Every row gives one point. Two turns around zero, p and q, are shown by what they do to some points. Where does a point land after both, in the order given? Backwards means that the second turn is done in reverse. Each puzzle has new turns, and all numbers are rounded.

Turn p:
[-53  46  38] => [-48  26  58]
[21 -1 18] => [25 -1 12]
[ 11 -54 -34] => [  9 -43 -48]
[  9  -2 -26] => [  3   5 -27]
[11 11  3] => [10 12  3]
Turn q:
[-28 -57   4] => [-25 -58  -9]
[19 10 47] => [ 8  5 51]
[ 22  22 -30] => [ 27  26 -22]
[-13  25 -21] => [-10  27 -20]
Where do these land?
q, then p backwards: [-3 68 15] => [-2 70  4]
q, then p: [-42 -22  -6] => [-38 -25 -14]
p, then q: [ 22 -28  11] => [ 29 -24   2]
p, then q: [ 23 -19 -20] => [ 26  -6 -24]

Turn p:
[-31  22 -15  15  54 -21] => [-40  32 -19  -1  42 -23]
[ 14  28 -25 -21  -2  14] => [ 15  23 -20 -26  -6  19]
[-44   8  -9   2  60  -4] => [-56  14 -16  -9  44  -8]
[ 23  21 -23 -27 -37 -33] => [ 33  20  -9 -28 -41 -25]
[-46 -25  13  -5  29   8] => [-54 -25   5  -1  18   2]
[ 18  -6  40  19 -53  19] => [ 27 -12  38  36 -36  23]
[  2 -56  13  43 -28  29] => [ 11 -56   2  57  -7  16]
[ 64   7   6 -25 -24 -13] => [ 65   3  20 -27 -14  -5]
Turn q:
[-8 15 15 31 32 -4] => [-21  15  15  32  24  -1]
[43 22  2 20 17 20] => [32 21  3 34 14 24]
[  4   9 -49 -25 -13   3] => [ 12   0 -51 -21  -5   8]
[-15 -73 -31  29 -37 -11] => [ -7 -86 -17  11 -27 -19]
[-20  32  34 -22 -27  53] => [-15  34  27 -25 -41  47]
[  0   5  -3 -53  14  10] => [  9  14  -4 -49  17  13]
[ -5 -10  32  20  14 -71] => [-11   1  27  18  18 -73]
Where do these land?
p, then q backwards: [ 12  -5 -31   5 -51  10] => [ 24   4 -26   9 -49  10]
q, then p: [ -6  13  -4 -19 -11 -47] => [  2  21  -5 -23 -14 -41]
q, then p backwards: [ 16  41 -49 -43  18   5] => [ 22  37 -60  -9  28  17]
q, then p: [-19 -30  51   9  -3  24] => [-22 -27  52  15 -10  16]
q, then p backwards: [-15 -25 -32  -3 -28  11] => [-13 -31 -26 -19 -20  15]
q, then p: [ 15  -2  37  12  30 -30] => [ -4  19  37  10  32 -26]
p, then q: [ 15  11  75  11  36 -15] => [-14  34  72  12  30 -10]
p, then q: [ -8  57 -21   1  26  -9] => [-16  55 -32  -5  10   7]
q, then p backwards: [ -9 -61 -25  28 -18  51] => [-10 -64   6  -7 -26  56]

Turn p:
[-32 -26 -21   2 -10 -26 -11 -35] => [-34 -22 -13   7 -33 -30  -5 -20]
[-16 -12  19  76  -5 -17  -9 -27] => [ -2  -9  32  64  -4 -40 -23 -19]
[-22  17 -12  15 -97  16   2 -22] => [-25  38   0  40 -76  23 -28  22]
[  5 -18   1 -21  26  23 -28  22] => [  2 -36   0 -27  25  23  -9   7]
[ 16  -4  20 -22  -3  -4  27  -4] => [ 19  11  12 -18 -13   3  28  -3]
[ 21  75 -12 -11  30 -83 -12  43] => [ 12  64 -34 -44  57 -68 -19  25]
[-47 -24   6   9  34  10  42 -25] => [-37 -20  19  23   8  -5  54 -30]
[ -2  -5  19 -16  14  30 -31   9] => [ -4 -21  20 -22  16  29 -19  -1]
[ 13 -30   2 -11 -44  23   1   5] => [ 15 -17   4   2 -43  29  -1  22]
[ 33  10  -4  -3  19  21 -18 -13] => [ 24  -2  -9  -8  17  22 -18 -26]
[ 31  15 -20 -17  35   8  36  46] => [ 29  11 -31 -15  46  16  40  23]
Turn q:
[ 75  22 -20  23   9  -1 -59   5] => [ 62  50 -26  44   2  10 -39   7]
[-17  22  42  28 -13   8   2  -1] => [-20  15  46  20  -8  11  16   5]
[-34  -8   0  29   5  14  15  40] => [-33 -30   6  20  -3   7   6  40]
[-35  23 -14   4   9   8  18   2] => [-43   7 -11  -2   7  -4  16  12]
[ 22  23 -25  -5  14  11  25 -12] => [  7  21 -36  -2   3  -3  31  -1]
[ -8 -21   6  37 -21  10   0 -12] => [-11 -16  11  23 -29  24  -1 -12]
[-38 -55  51  -1 -14 -65  25   2] => [-12 -70  61  -4  -9 -47  -1 -32]
[ 59 -30   1 -67  20   1 -19  -9] => [ 76  -5 -17 -45  33   2 -14 -18]
[-33   4   0  33  15   6 -20  -9] => [-37   1   5  30  12  17 -14  -6]
[  9  20 -41 -81 -23   8  14  -5] => [ 10  26 -40 -83  -6 -17   3   5]
Where do these land?
q, then p: [ 18 -13 -23   2  -9 -29 -12   3] => [ 13  -6 -21   1 -16 -19 -29  -1]
q, then p: [ 27  33  45 -41 -48   7 -11  -3] => [ 30  57  30 -50  -7  20  -6   6]
p, then q: [ -5 -41   2   3  25   3 -14 -24] => [  6 -35   4  -4  -5  11  -5 -41]
p, then q: [  8  49 -19   2  61   1  24 -36] => [-25  34 -41  11  37  -5  37 -47]
q, then p: [-26   2   3  -7 -28   0 -20  37] => [-14  -9  21 -24   1  -1 -23  38]
q, then p: [ 16  48 -31  75 -20  45  75   8] => [-16  50 -23  86 -17  18  47  62]
q, then p backwards: [ -7 -31  32 -19   2 -14  -3  53] => [  3 -37  36   8   6 -10 -30  41]
q, then p: [-22 -40 -12 -34   3  -3   0 -24] => [-16 -34 -11 -30 -23   7   5 -30]
q, then p: [ 12  -1  13 -22 -13  10 -49  22] => [ 19  -2  12 -33  21  20 -38   9]
p, then q: [-22  -6  -9  40  28 -21  10 -37] => [-26 -10   1  36  -4 -19   5 -49]

Turn p:
[  3  -3  11   1   0  35 -40  18  19 -46  69] => [ 44 -17 -30   3  -4  20 -21 -12  16 -33  71]
[ 23 -10  31  10  43  78 -22  28  43  12  59] => [ 63  -3   5 -18  28  71   5 -43  20   7  63]
[ -6  21  -9 -18   9  -3 -17 -29 -60  35 -39] => [-34  38   7 -31  -5 -23  -7 -14 -57  10 -25]
[ -3  14   9 -32 -17 -61  36 -11  39  -6 -12] => [ -3   2   3 -13  -9 -34  14  53  53   1 -35]
[-14  -1  15  14   4 -33 -18  22 -16   2 -44] => [-10  13  26  18   4   3 -34  28 -23  -6 -30]
[ 20  10   9  20 -37 -11  -7 -38 -30  24 -32] => [ -3   1  21  -6 -37 -22  14 -19 -37 -13 -45]
[ 10 -24 -20 -10  -3 -51   6 -14 -27  19  -1] => [ -3 -22  -8  -8   1 -43  -8  18 -22  31 -28]
[ -7  16 -46   5   5  -4  -6  13  45   2 -19] => [-20  12  -8  17  -4   8 -28 -18  49  19 -16]
[-24  18  25   2  -4  40  14  26  10  -3  72] => [ 25   5   8   6 -11  18  28   3  16   2  84]
[  5  -1 -23  40   1 -11  12   4 -39  16 -35] => [-20   6  13  40   3 -12   1 -16 -38  18 -33]
[-11   2  30  11  33  28  11 -28   6 -41  52] => [ 24  -8   2  -5  40 -13  26 -16  13 -41  57]
[-35 -50 -13 -32 -29 -11  19  -6  48 -15 -17] => [-46 -55  -6 -17  -4  14  -2  34  47  -4 -11]
[ 36   7 -18 -13  -5   4  14  14 -39   2 -55] => [-18  27 -31  12  -1  14  13   3 -38   9 -52]
Turn q:
[ 48  -2  -6  -8  21 -26 -29  13  16  14   0] => [ 27  14  35 -10  25 -37 -15  -8  17   4  -8]
[ -1 -41 -16 -26 -25  15  -4 -17  21  24  15] => [ 14 -18  -7 -24  11  16   4 -28   8  39  33]
[ 28  16  29  -6 -64  14 -30  32  15  17   3] => [ 55  19  19 -22 -17  32 -18  43  12  29   4]
[ 38  -1  45  28 -13 -13  63  23 -14  16   3] => [ 18  11   7  48 -23 -18  51  36   1  37 -26]
[ 20  18   8 -25  12  12  17 -97  33  18  12] => [-41  25  44  10  27  50  25 -62  14  26   1]
[-27   5  14  43   5 -12 -30  -7  -6  27  23] => [-34  -8  19  16 -20 -11 -43  20   2  15  19]
[-25   8 -14  20 -11  -7 -20 -11 -34 -91 -10] => [  8 -15 -24  17 -47  18 -29 -26 -20 -74 -20]
[ 30  20 -16 -12   1 -25  24   3  39  15  13] => [  6  47  13 -11   4 -21  27 -13  26  12   8]
[-83 -41  -3 -48  19   5 -26  21  -8  18 -11] => [-32 -73 -19 -62  18  -5  -1  19 -13 -16  35]
[-22  -2 -12  24  28  12 -18  34  17 -21 -49] => [ -7 -14 -40  -5  21 -14 -27  24  32 -37 -23]
[-15  -3 -18 -18  -5  10  39 -15 -48  23 -15] => [-24  -7 -26 -10   2   3  27  -8 -52  25 -18]
[  8  21  -9  29  30  15  14  19 -30 -60  16] => [ 10  16 -21  53  -3 -11  -3   3 -26 -58  -4]
Where do these land?
q, then p: [ 35  -1  33 -27  -2  33 -51  24 -21   9  34] => [ 70  11  -9  -7  24  30   0   2 -48  -2  12]
q, then p: [-42   0 -34  30 -11  -7   5   9 -21 -20   2] => [-30 -18 -26  18 -35 -25 -27  -4  -6  -2  11]
p, then q: [-12   4   3 -40   7   0  -8 -18  18  -1  34] => [ 15  11  18 -29   8  -8  21 -16   4  -8  36]
q, then p: [ 24 -20  36 -44 -44 -34 -28 -37 -30 -46  21] => [ 26 -37  -8 -35 -22  19  58   1 -43 -55 -25]
q, then p backwards: [ 26  11 -39 -15  32  -1  44  35   3   4   0] => [ 23  35  -1 -13  33  -9  36 -26 -32 -23  11]
p, then q backwards: [ 17  -6   5  33 -17  48  15   4  42 -22 -10] => [  2 -14  26  -6  -2  17  17 -37  28 -54  -5]
p, then q backwards: [-30  -8  40  11   3 -36  34   6   6   8 -28] => [ 11  25  60  -5  30 -11  -4  13  -4  21  -7]
q, then p: [ 29 -10  42 -28 -36  46  29 -31 -33  44  -1] => [ -5  14  30 -11  13  43  53 -27 -53  45  -2]
q, then p backwards: [-20  38  37 -10  -9  -6 -43 -20 -20  33 -18] => [-38 -24  26 -16  -5 -11 -22  12   3  38 -47]
p, then q: [16 11 20 30 32 31 24 21 44 35 30] => [-5 27 30 46 41 22 26  3 24 38  9]
p, then q: [-49  -2 -35 -29  26  -2 -52  24 -17 -24 -17] => [-19  -8   8 -30   5  -2 -65  10 -22 -40  41]
p, then q: [ -1  16 -37  36  35  -9  29   7  12 -31 -13] => [-49  15  -6  29   2 -24 -24  -6  39 -10  -9]
p, then q: [-22   0 -37  44 -56 -47  12 -15  40  12 -37] => [-12 -40 -14 -18 -52  14 -19  19  73  26 -26]
p, then q: [ 28 -35 -34   9  39 -17  -9  -9 -23  -2   1] => [-22 -20   8  -4  28 -40 -26 -30 -15  10 -23]

Turn p:
[ 37 -19  35  30 -23  -2 -27  27  -7  23  32 -36] => [ 51 -20  21  37 -23  -6  -4  13   3  27  31 -38]
[ 17  21  24  29   5 -35   3   4   5  28 -27  -3] => [ 27   4  20  13  -3 -40  10  -7   2  23 -37   2]
[ -3   2  21  33 -14  18  22 -14 -14 -24 -15   6] => [-10   0  21  28 -16   7  23 -10 -10 -33 -17  -3]
[-27  29   0   5  21   8  -7  28  16 -31  -3  20] => [-15  31  -2   8  21  -6 -10  35  19 -28 -12  12]
[ -4  -4 -24 -14 -29 -34  -6  10 -30 -11  -4 -12] => [  1  -3 -44  -7 -24 -28  -7  -6 -21  -8  10 -11]
[ 17 -39  19 -16   5   8  21 -17 -22 -15  23  20] => [ -2 -37  23 -10   4  17   3  -3 -35 -21  27  13]
[-12   2 -12 -31   9  15 -42 -36  13 -25  20   1] => [-20  11  -2 -16  20  20 -45 -27  19 -16  28  -5]
[  5  -4 -35   1  19 -15  13  -1  -1  12  -5 -10] => [  1  -9 -30  -5  22   0   9  -7  -9  20 -13   2]
[-23  -6  -1 -36 -20  -2 -31   1   5 -36 -25 -40] => [-19  -2 -22 -29 -20  -9 -28  -4  26 -28   0 -48]
[ 24  24 -16   2 -15 -18  24 -22  18  21  33 -18] => [ 27   3 -13   0  12  -9  36 -35  17  20  27  12]
[-20 -23 -16  11  -1   1  14   7  21  18  -6  30] => [-25 -16  -6   8  -7   9   4  15   7  20 -12  37]
[-32  24   6   0  24  23  17  13 -13  13   3  12] => [-26  35  15  -3  15   6  19  26 -12   7  -4   4]
[ 21  -6  -1 -15  19  33  -2  -1  11  29 -25  31] => [  9   4  22 -25  -1  40 -11   8  -4  20 -28  24]
Turn q:
[ 10 -36  16 -59 -23  -4  20  19 -14 -19 -10  34] => [ -5  -2  -3 -56 -23  39  16  14 -11 -23 -19  40]
[-43  19  10   2  -3   3 -10  12 -14  23   4   4] => [-39   4   0   1  12  -1 -22   8  -3  33   0   0]
[-43 -10  -6 -36 -17  37   5 -51  -4 -28 -31  12] => [-38  10 -14  -6   3  48   8 -32 -12 -23 -54 -27]
[ 19  11 -10 -20   4   1  -3  17  13 -14  10 -22] => [ 13  11  -3 -15  -2   1  12  19  12 -12  23 -20]
[ 20  11  -3  24  -2   6 -15  -4 -28  29   7 -19] => [ 26   6   7  11  -6  -9 -24 -12 -15  33  17 -11]
[ 21  16 -25   4  12  -9  16   1   8 -13  45 -20] => [  9   6 -10  13  -5 -12  20   0  -2 -17  55 -11]
[  0  -1  -9  -3   5 -14 -25   5  25  14 -11 -11] => [  9  -4 -14  -8   5 -19   0   5  30  12  -8 -12]
[-32 -19  10 -20  -1  44 -29 -20  -5 -52 -23  34] => [-26 -12  -1 -18  25  42 -31 -15  -4 -50 -45 -14]
[  8   9  -8  51   7 -41  -4   0  -1  10  26 -24] => [ 10  -7  -4  33 -14 -58  -8   0  -5  10  30   0]
[-10 -24  19   4  31  14   6  -4   4  13  -4  -3] => [ -3 -34  20  -4  20   0  13  -8  -5  11  -9  -3]
[-14 -11   5   8  -9 -13 -20 -10  -2  34   2   4] => [ -9 -11  -7  -3  -8 -15 -15 -19  10  31  -9   8]
[ 16 -14 -34 -14 -10  22  33  18   7 -22  -9  32] => [ 16  -2 -22  10  -2  51  19  19   0 -28  -1  24]
[ 29  38  19  33  22 -32  -1  -6   5  36   9   5] => [ 21  24  22  19  19 -49   0 -13   8  28  22  25]
[ 20  14 -17   9  11 -28  20  23  -7 -13 -11 -28] => [ 25  13  -8  10  -6 -25  20  37 -18  -4  11  -7]
[ -1  -3  32  17 -26  16   9   0  14   4  -5   1] => [ -8  -2  37  14 -19   9  -6  -1  15   2 -13   7]
Where do these land?
q, then p backwards: [  8 -28 -23  19  19  -2 -42   8   5   6  -7  -7] => [ 29 -23 -10  -3   7 -33 -20  12  16 -11  -3 -23]
p, then q backwards: [  9  14   0 -90  12  -5   5 -21  14   2 -19 -10] => [ 15 -14  28 -75  13 -10 -49  -2  -8   1  11   5]
q, then p: [ 10   4 -10   7  25  -2 -15   6  -2 -27  18  -8] => [ 12 -13 -13   6  27  -7 -11   3  -6 -16  19 -14]
p, then q backwards: [ 11 -47 -18  12  14  -8  16  14   1 -14   6  42] => [-14 -37 -10  23  13   1  18  31 -17  -8  -1  38]
p, then q: [-19  16 -25   4 -29   6 -18   4   4  -9 -15 -15] => [ -5  21 -25  26 -11   1  -3   5  21  -2  -2 -24]
q, then p: [ -3  11   1   0 -22 -14  12 -37   2   2 -16 -10] => [ -5  17  -4   3 -16 -16  22 -30   4  -5 -20  -1]
q, then p: [ 19  18  45  19 -15  -9  -5   7   8   6   8  14] => [ 11  10  38   4  -9 -29 -19   2  16  -8   6  21]
q, then p: [ 11  -8   2  11 -27  57  -2  -8 -23  -8  -4  -8] => [ 10  11  26  17 -25  37 -10 -11   1  -7   4 -39]
p, then q backwards: [-20  -8  97  17   5 -14   9  11  12  13  -2 -10] => [  1   1  73  35  11  -7  13  18  32  -3  -1 -52]
p, then q backwards: [ 16   8 -16   2 -39  10  21   9 -33  13  -9 -12] => [ 18 -12 -28 -17 -21 -11  30 -18 -17   0  -3 -24]
q, then p backwards: [ -4  -3  -4  10   5   0  19  18   4   5 -10  -9] => [ -1 -10   5  15   4   2  12  21   0   9   5   0]
q, then p backwards: [ 15   8 -26 -11  12   0  -1  -8  17  -5  86  20] => [ -7   0 -18 -25 -35  -3   5 -33  10 -30  71  -4]
p, then q backwards: [-25  13 -22  18  26  -2  -3  -7  12   8 -19   7] => [-32  20   1   0   0  -4  -3 -10   6  12 -27  22]
p, then q: [-30   3   0 -17  16 -15   5   5 -22   7 -17   6] => [-23  12 -19 -19   7 -10  -2  17 -19  17 -11   0]
